Rows are points. The points of each table are mixes of a few directions, plus a little noise. Count the directions of each table, and those that both share. Where both have some left over, give the other angles between the two spaces (their principal angles), to ten degrees, smallest first.
In the rows, zero is written as 128.

First, 6 rows:
[[109 104 125]
 [144 148 131]
 [174 187 136]
 [ 74  57 118]
 [161 171 134]
 [107 100 124]]
Second:
[[118 150 133]
 [175  17 102]
 [107 177 139]
 [126 133 129]
 [121 144 132]
 [120 146 132]]
Directions: first 1, second 1, shared 0; angles 60

First (10 x 8):
[[175 112 128  87 108 151 145 155]
 [167 109 110 114 165 151 114 155]
 [137 103 160 155 126  99 125  89]
 [106 161 120  79  94 157 175 170]
 [140  72 125 158 160 158 130 112]
 [132 135 144 113 128 118 142 136]
 [117 113  93 192 155 123  61  89]
 [ 52 215 133 134  27  70 121  95]
 [111 115 117 167 197 129 105 119]
 [145 144 149  81 120 124 161 160]]
Second, 9 rows:
[[121 126 156 127 107 113 152 113]
 [127 147 124 115 115 122 125 137]
 [ 98 102 201 190 112  61 142  43]
 [138 107 140 106 120 155 170 143]
 [134 151 102 107 127 138 114 155]
 [118 136 146 133 112 105 132 111]
 [133 201  27 126 166 127  11 171]
 [134 112 135 117 127 146 152 136]
 [149  69 121 130 167 185 155 142]]
Directions: first 5, second 3, shared 3

First, 10 rows:
[[127 161 147 125 124 132 182  92 125 108 129 123]
 [124 165 151 128 121 136 191  86 129 103 137 120]
 [126 173 153 125 122 134 202  78 124 100 130 120]
 [114 139 110 132 131 112 158  99 113 135 106 108]
 [104 126  78 135 137  92 146  98  98 158  80  94]
 [130 110  69 116 152  79  97 135  75 175  41 120]
 [130 114 144 134 120 148 104 151 154 120 167 138]
 [ 99 109 159 164  97 177 125 139 202 101 242 115]
 [153  89 133 119 133 139  43 196 139 139 138 163]
 [172  93 136 103 142 132  33 206 121 141 110 180]]
Second:
[[136 104  99 120 142 108  81 156 107 156  90 135]
 [117 161 167 139 109 156 192  90 157  90 180 119]
 [114 169 177 142 105 163 207  81 164  80 193 116]
 [139  96  89 117 146 101  66 165  99 165  77 138]
 [126 133 134 130 125 132 138 122 133 122 136 127]
 [115 166 174 141 107 160 201  84 162  84 188 117]
 [127 132 133 129 126 132 137 123 132 123 135 127]
 [146  77  67 111 157  85  29 187  83 187  47 143]
 [133 114 111 123 136 116 101 144 116 144 106 132]]
Directions: first 3, second 1, shared 1

First:
[[140  50 116 134 168 133 107 144 154 107 154 111 129 123  90 125 136 156
  120 152]
 [128 138 161 134  82 135 150  62 142 134  70 141 132 131 132 115 130  80
  111  91]
 [139  33 130 138 162 123 112 108 168 115 134 104 117 124  74 122 144 139
  101 131]
 [122 153  95 118 162 120 112 198  99 129 183 121 125 127 143 144 121 170
  152 161]
 [150 139 101 126 109 211 112 208 117  62 151 174 205 124 178 117  95 155
  184 207]
 [123 184 132 124  96 140 140 130 108 131 113 148 142 131 163 128 117 113
  144 125]
 [118 116 144 130 138  86 136  83 137 161 113 104  88 130  99 133 146 112
   97  86]
 [113 229 146 121  72 125 157 104  95 154  90 153 130 134 178 130 117  89
  140  96]
 [144  12 126 140 174 125 106 116 175 108 143 100 119 122  65 121 146 148
  100 140]
 [102 226 130 115 116  83 147 127  84 179 128 124  95 134 159 146 128 116
  132  92]]
Second (9 x 20):
[[155 165  96 100 173  99 108 173 115 151 169 127 102 108 131 140 155 171
  115 147]
 [161 129 145 107 102 150 124 117 145 101 104 160 142  97 146  92 155 114
  123 143]
 [  7 146 189 143  72  87 129 121 111 145 113  99  84 190 145  91  80  87
  195 114]
 [119 166 121 135 107 147 149 140  98 121 129 140 154 130 159 142 108 118
  150 122]
 [162 189 145  92  95 136 103 121 150 138  90 172 121 119 157  88 151 123
  118 155]
 [173  28  65 157 206 171 101 172 156 100 179 110 171 138  72 175 109 195
  109 174]
 [109 122 132 148 126 116 150  98 120 144 118 110 124 141 115 150 116 110
  120  91]
 [136 119 152 111  97 143 146 126 119  83 122 149 143  80 157  90 155  99
  144 127]
 [131  88 107 159 173 101 143  83 138 169 128  87 112 149  70 184 122 135
   78  78]]
Directions: first 3, second 6, shared 3

First (8 x 32):
[[174  66 107 179  74 150 108 183  62  95 137 111 143 205  85  93 155  42
  124 119 237  85  85 164  82 157 199 142  11 142  95  81]
 [ 51 119 145 138 183 147 173  67 156 103 136 133 118 149 171 155  85 164
  119 148 143  72 172  91 184 148  72 128 170 137 161 126]
 [200 164 110  65  90  91 108 162 116 190  99 124 135  57 100 126 154 111
  128 112  24 230 102 156  92  92 159 135 160  70  95 146]
 [115 127 126 111 140 128 150 108 129 136 120 126 127 122 138 142 112 129
  120 134 105 131 140 122 145 131 115 136 156 104 129 126]
 [156 122 123 144 104 127 104 158 113 123 133 127 132 138 108 110 149 110
  134 120 154 130 107 143 101 127 156 125  88 143 117 123]
 [ 96 157 153 154 154 127 103 118 174 110 150 146 117 117 146 124 133 191
  147 128 143 111 142 106 139 118  95 101 137 190 161 157]
 [119 171 147 129 142 114  97 128 172 133 139 145 119  89 138 124 141 187
  148 123 103 149 134 115 128 105 104 103 152 169 150 164]
 [114  97 114 105 137 139 181  99 101 135 110 114 133 147 137 150  96  90
  103 140 114 116 141 127 153 148 124 155 150  69 116 101]]
Second (10 x 32):
[[128 143  74 145 152  97 146 111 105 189 143 152 174 105 155 136 102 125
   78 195 106 125 121 102 157 123  73 164 139 117 146 131]
 [105 136  93 146 122 163 102 126 130 130 140 133 151 106 110 125 133 129
  103 127 107 118 134 116 122 127 137 134 110 103 119 106]
 [106 103 146 142 115 176 143 122 157 111 114  99 118 122 120 120 122 136
  118 114 123 100 155 111 135 126 145 111 117  97 126 107]
 [140 158  54 140 166  75 119 117  79 203 146 180 178 105 176 141 107 116
   66 213  88 147  96 113 163 107  63 177 138 134 153 150]
 [ 96 123 112 150 109 182 124 120 153 116 136 110 147 107  91 121 129 135
  116 109 124 100 154 108 115 142 147 123 111  90 112  89]
 [154 102 211 100 118  95 189 127 154  99 107  90  83 166 125 127 122 135
  193  98 187 124 142 145 121 151 135 100 159 157 129 145]
 [139 105 185 113 120 127 153 132 146 100 106 103  89 152 132 125 129 132
  160 104 151 125 138 140 128 128 144 103 136 140 129 139]
 [177  89 232  84 145  77 166 145 126 103  75 113  40 185 201 130 126 125
  167 126 146 155 112 163 162  90 129  94 152 182 157 193]
 [ 94 115 107 156 120 181 132 116 149 132 127 113 148 103 118 122 118 135
   90 136 105  97 154  97 139 124 132 128 111  81 126  96]
 [141 207  67 103 111 108   7 164  82  98 184 186 153 126  53 134 192 112
  187  59 143 188  75 187  36 162 174 144 107 179  83 128]]
Directions: first 3, second 4, shared 0; angles 40, 70, 80

First (11 x 32):
[[126 128 133 127 130 130 127 128 125 127 131 129 128 123 127 123 125 126
  131 131 128 126 125 128 123 127 128 133 126 126 130 130]
 [118 138 194 124 154 147 121 128  92 115 165 143 120  52 126  65  83  90
  162 161 112  88  90 123  63 109 131 192  90  99 161 153]
 [119 137 189 125 152 145 122 129  94 116 162 142 120  57 127  69  86  93
  160 159 114  91  93 123  68 112 130 189  93 101 159 151]
 [128 128 126 128 127 128 128 128 128 128 127 129 128 129 129 129 128 129
  127 128 128 129 129 128 129 129 128 126 129 129 127 128]
 [118 139 200 124 156 149 120 129  88 114 168 145 119  44 126  59  78  86
  166 164 111  84  86 122  56 107 131 200  86  96 165 155]
 [133 122  89 130 112 117 132 127 149 135 105 119 133 173 129 165 156 151
  107 108 137 152 151 131 167 138 127  89 151 145 108 113]
 [138 119  60 131 101 109 135 126 166 141  89 112 136 207 129 193 174 168
   93  94 145 169 166 133 196 147 125  60 167 158  93 102]
 [118 138 198 124 155 148 120 129  90 114 167 144 119  47 126  61  80  87
  164 163 111  86  88 123  59 109 131 197  89  98 164 155]
 [134 121  79 131 108 114 133 127 155 138 101 117 134 184 129 175 162 157
  103 104 140 157 156 131 176 141 126  80 155 149 103 110]
 [139 117  53 132  99 106 137 127 169 143  85 112 138 216 130 201 181 173
   89  89 146 174 171 134 203 150 125  54 171 161  89 100]
 [134 122  88 130 112 117 132 127 150 136 105 119 133 175 129 167 157 152
  108 107 137 153 151 132 168 139 126  88 151 146 108 112]]
Second:
[[129 124  64 129 111 139 135 107 142 138 102  92 115 193 137 211 164 146
   77 119 149 125 162 140 193 143 122  88 144 128 117 125]
 [129 129 144 128 132 125 126 133 125 125 134 136 131 112 126 107 119 123
  140 131 122 128 119 125 113 125 129 137 124 128 131 128]
 [128 131 161 126 136 122 125 138 121 122 141 146 135  94 124  86 110 118
  154 133 117 131 110 122  95 120 131 147 119 129 134 130]
 [126 132 190 125 143 117 121 149 115 118 154 164 140  64 120  47  93 109
  179 136 107 132  95 116  64 113 133 166 111 130 138 131]
 [130 124  63 131 112 140 136 107 141 138 102  92 115 193 137 210 163 146
   77 119 148 124 162 140 193 144 122  91 144 127 117 125]
 [128 132 187 126 143 118 121 147 116 119 152 162 140  68 120  54  95 111
  176 136 109 132  97 117  68 114 133 163 112 129 138 130]
 [127 128 136 128 131 126 127 131 126 126 130 132 129 119 126 117 123 125
  136 129 124 128 123 126 120 126 129 133 126 128 129 129]
 [128 122  38 130 105 143 138  99 147 141  92  77 111 217 141 243 177 153
   57 115 158 122 175 145 218 149 120  75 152 126 113 125]
 [129 121  35 131 104 144 139  98 148 143  89  74 109 223 141 249 180 156
   53 115 160 122 177 146 223 150 119  72 153 127 113 125]
 [128 132 194 127 145 116 121 149 113 118 156 165 141  59 119  42  91 108
  180 138 105 132  94 116  60 112 134 169 112 129 138 130]
 [127 132 193 126 145 116 120 149 115 117 155 165 141  63 119  44  91 109
  180 137 105 132  94 115  62 113 134 166 111 129 139 131]]
Directions: first 1, second 1, shared 0; angles 30

First:
[[131 136 182 119  93 132 128 113 141 113 100 130  89 116  80 135 156 151
  128  96 151 153 135 133 159 138 132 130 124  93 131 158]
 [105  98  67 118 170  98  93 183 138 103 202 107 155 160 144 122  75 152
  167 177  94 115  99 140 131  95 113 154 108 152 119 100]
 [121 135  76 133 168 119 108 151 118 127 190 109 159 154 173 116  99 115
  129 161 103 112 116 126 119 110 135 118 138 156 125  98]
 [114  93  64 131 164 105 135 144 114 129 144 129 154 140 158 123  98 124
  152 161 109 109 117 134 101 111 111 150 120 169 128 110]
 [156 204 201 139  91 168 130  80 119 142 112 122  97 116 123 124 185 100
   68  77 159 150 155 112 154 157 171  69 170  90 136 149]
 [152 169 208 130  81 170 129 107 148 146  89 141 113 101 103 137 162 117
   89  91 148 140 145 111 139 158 143  98 135  81 123 141]
 [122  75 110 123 128 123 144 150 145 139  91 154 152 111 121 141 100 137
  155 149 115 109 120 129  94 128  91 167  92 140 119 117]
 [123 114 115 131 129 110 157  96 102 124  97 132 104 126 123 126 149 128
  135 112 146 137 137 138 128 128 127 137 137 144 142 151]]
Second:
[[ 90  99 100 102 116 117 104 163  87  68 122 139 115 123 107 154 144 167
  195 123 114 135 117 113 143 115  59 167  65 117 143 169]
 [122 118 120 126 123 129 136 126 113 124 107 139 127 120 128 135 137 128
  139 123 129 126 130 123 120 130 110 137 116 131 133 139]
 [147 129 138 143 126 138 162  98 134 167  91 141 136 114 140 122 131 100
   98 123 140 119 141 129 102 144 146 116 151 140 125 117]
 [111 150  65 135 156 116 132 105  48 107 152 115 121 146 177 120 158 103
  133 121 127 128 136 118 128 117 124 109 147 164 156 148]
 [143 104 176 125 101 140 138 138 184 152  86 149 135 104  91 138 110 141
  124 129 132 125 127 133 116 142 124 147 110 104 109 117]
 [108 156  94 120 155 110  82 150 102  82 215  89 118 166 144 118 127 144
  144 137 114 140 115 130 169 101 137 114 136 131 138 132]
 [144 160 142 137 147 126 109 128 161 141 187  96 132 154 138 106 107 122
   94 140 127 132 123 143 148 121 181  99 170 126 116  97]
 [148 167 132 145 153 127 123 111 146 152 179  98 133 153 155 101 115 105
   82 136 132 129 130 141 138 125 188  89 184 139 122  97]
 [109 121 101 120 129 122 123 134  91 101 127 132 121 129 132 137 143 136
  155 123 123 130 127 119 131 121  99 139 107 134 141 150]
 [182  91 235 142  79 163 183 111 249 222  17 176 151  73  74 134  93 118
   76 127 150 112 139 142  79 172 154 143 130  96  85  87]
 [104 113 103 114 124 120 116 144  93  91 125 134 119 126 122 143 142 147
  168 124 120 132 123 118 135 119  87 148  93 127 141 155]]
Directions: first 4, second 3, shared 2; angles 50
